Rows are points. Each copy is the shape, with its points in the same order, turned, moved and blurred by noise. Is it also mirrored, or only turned?

Shape, 7 rows:
[[-51 -21]
 [-33 -35]
 [ 18  -9]
 [ 48  23]
 [ 41  24]
 [ -1 -51]
 [ 19   3]]
Copy 1, 7 rows:
[[-23 -52]
 [ -6 -42]
 [  1  15]
 [ -6  51]
 [-12  47]
 [ 23 -29]
 [ -8  20]]
Copy 1 is: only turned
Copy 2:
[[-26  39]
 [ -2  37]
 [ 18 -16]
 [ 19 -60]
 [ 12 -54]
 [ 31  28]
 [ 10 -26]]
Copy 2 is: mirrored
Copy 3 (7 x 2):
[[-59  13]
 [-45 -11]
 [  7 -13]
 [ 57 -10]
 [ 42  -2]
 [-24 -45]
 [ 18 -10]]
Copy 3 is: only turned
Copy 4, 7 rows:
[[ 50   3]
 [ 51 -20]
 [ -5 -44]
 [-46 -43]
 [-43 -39]
 [ 42 -56]
 [-12 -35]]
Copy 4 is: mirrored

Shape (6 x 3):
[[ 18  26 -30]
 [  3  15 -16]
 [-15   9 -23]
 [-23 -26  52]
 [-19  22 -18]
 [-16 -53   8]]
Copy 1:
[[ -1 -20 -46]
 [ -8  -9 -25]
 [-26   0 -23]
 [  2  17  55]
 [-28 -13 -19]
 [ -2  53  17]]
Copy 1 is: mirrored
Copy 2 (6 x 3):
[[-33  32 -33]
 [-18  25 -15]
 [ -7  38  -5]
 [ 18 -17  50]
 [-15  42   1]
 [ 47  -4  10]]
Copy 2 is: mirrored
Copy 3, 6 rows:
[[ -5  22 -38]
 [-10  13 -22]
 [-27   6 -21]
 [ -1 -13  60]
 [-28  19 -13]
 [-16 -54  20]]
Copy 3 is: only turned

Shape (9 x 6):
[[-11  39  14  -5  17 -35]
 [  8  16   2 -24   0  13]
 [ 10  -1   3  -4  37 -25]
 [ -8  -8   7  -5  13 -26]
 [ -6  -3   8 -27  -7 -22]
 [ 11   4  -8  -1   5   0]
 [-21  31  41  18 -17 -16]
 [ 26  25 -36   3 -13  21]
 [-60 -19   6 -12  27   3]]
Copy 1 (9 x 6):
[[ 28  24  -5 -45   7  23]
 [ 15   2 -16  12  -6  31]
 [ 34  12   7  -8  14 -10]
 [ 31  -1  10 -19 -11  -2]
 [ 39  -2  -5 -12 -26  19]
 [ 12  17  -7  11  -8   9]
 [ -2  16  28 -36 -13  49]
 [-13  40 -40  26  -8   9]
 [  0 -47  -9 -45  -5 -10]]
Copy 1 is: only turned
Copy 2 (9 x 6):
[[ 23   0 -13 -20  12 -35]
 [ -6   2  -3  -3 -23   8]
 [ 15 -16 -42  -4  13   3]
 [ -2  -9 -20 -13  27  -2]
 [-15  -3  -7 -32  10   6]
 [ -5   8 -22   9   4   7]
 [ 30  15  32 -12  23 -16]
 [-19  44 -21  28 -19   6]
 [-29 -53  13   4  33 -14]]
Copy 2 is: mirrored
